Each row is a point. Examples show where two turns around zero, p and q, send a point. Write where each new point lands after one turn and then the other. Backwards means that the second turn is done in reverse. Each puzzle has new turns, and all numbers are rounded.

Turn p:
-40 278 => -262 102
-63 -25 => -9 -67
1 -117 => 102 -57
102 -136 => 169 22
Turn q:
281 40 => 205 196
-50 -106 => 21 -115
-88 61 => -107 -2
-143 5 => -119 -79
Where do these land?
p, then q: -11 -173 => 173 7
q, then p: -12 141 => -139 -27
p, then q: 189 -101 => 80 199
p, then q backwards: -89 -74 => -50 -105
q, then p: -77 207 => -198 -99

Turn p:
96 7 -123 176 => 203 -34 -69 90
-40 -161 70 -224 => -131 -51 117 -222
71 -32 19 100 => 103 1 55 53
88 160 24 -255 => -103 230 -84 -169
-275 -13 -67 186 => -89 -233 -70 218
59 38 77 16 => 16 86 52 28
Turn q:
-163 21 -223 -111 => 24 85 -284 -20
-248 -101 26 -49 => -223 -13 -157 17
149 167 -23 -61 => 168 49 70 -137
57 -73 97 194 => -46 -14 171 155
122 38 213 125 => -38 -15 275 1
84 -52 -91 -99 => 115 -93 -75 -17
Where do these land?
p, then q: 109 -61 72 79 => 15 -38 154 -39
p, then q: 126 4 276 -97 => -132 96 145 -232
q, then p: -1 27 28 -101 => -37 -9 -12 -101
q, then p: -115 -50 -128 -3 => 70 -67 -145 42
q, then p: -261 -85 -231 216 => 109 -76 -262 299
p, then q: -45 197 -81 -12 => 84 159 -106 64
p, then q: 188 -32 64 -82 => 47 -14 76 -198

Turn p:
88 78 -246 72 61 -102 -167 161 => 25 -68 -266 64 179 -142 -75 98
19 115 -74 -47 52 -39 222 -141 => -63 6 9 74 36 -3 223 -184
6 148 100 -11 -128 -22 -202 -164 => -57 -164 12 66 -224 -101 -131 -66
88 0 225 132 -58 -113 -218 56 => 163 -33 74 110 -146 -136 -192 144
65 18 122 -170 -39 -91 -145 173 => 120 32 40 -113 21 -183 -209 -43
-28 -214 170 10 -159 109 95 -13 => 4 201 133 -79 -169 158 -34 53
-189 169 -111 106 -85 153 206 8 => -291 38 50 153 128 164 30 -66
143 93 -18 -232 143 167 147 -68 => 105 -46 -20 -84 82 128 86 -327
-201 -208 -101 86 199 30 -26 51 => -25 -71 15 -142 144 110 116 270
8 -199 -67 53 13 -93 89 -62 => 20 107 -46 -49 -49 4 185 121
Turn q:
-9 -190 174 250 -25 -99 -63 -24 => 68 -195 18 46 -296 9 -101 -33
-217 50 -30 -185 198 -329 119 268 => -170 325 46 49 -98 -290 -91 278
60 65 36 45 -214 72 -70 -49 => 35 -93 -123 -83 -19 113 144 -61
-72 192 -183 -165 124 -43 2 -136 => -124 160 -123 1 246 -103 -86 -62
-98 -55 188 -2 125 -34 -59 152 => 14 -8 102 -112 -127 -50 -133 178
48 -210 29 21 -167 122 -76 -60 => -5 -269 70 11 -17 68 126 -41
-15 125 -114 -2 8 175 180 -72 => -47 158 60 -2 139 143 36 -159
121 -82 -47 186 -37 65 -139 25 => 118 -166 -54 116 -29 154 -19 32
183 105 -53 -147 -14 70 107 -104 => 111 87 4 -24 200 -45 127 -133
Where do these land?
q, then p backwards: -8 1 99 199 -25 -75 -7 36 => 111 -56 70 27 -96 68 -93 -115
q, then p: -20 146 -84 -38 -300 46 -32 -361 => -192 -92 -94 -152 -33 122 394 -67
q, then p: -23 41 145 -87 -61 -91 60 8 => -58 83 23 -31 -17 -142 25 -117
p, then q: -146 -3 -285 -111 -237 91 23 -80 => -405 64 -39 -34 115 33 -26 -11
p, then q: -1 -110 -49 30 263 15 156 85 => 168 169 214 11 98 -3 -61 -14
p, then q: 105 132 32 61 197 38 32 72 => 184 -63 84 108 9 21 -132 -73
q, then p: -21 -245 -57 -18 107 221 13 57 => 173 -18 227 -30 -39 132 -83 138
q, then p backwards: 153 116 40 -70 -176 -94 9 78 => 134 -159 -105 -2 82 -131 65 -83
p, then q: 85 -171 -70 87 309 -44 -59 -42 => 174 93 224 191 66 -15 130 67
p, then q: -125 92 230 -52 -77 -108 -195 148 => 60 -174 -135 -114 -150 -173 -64 189
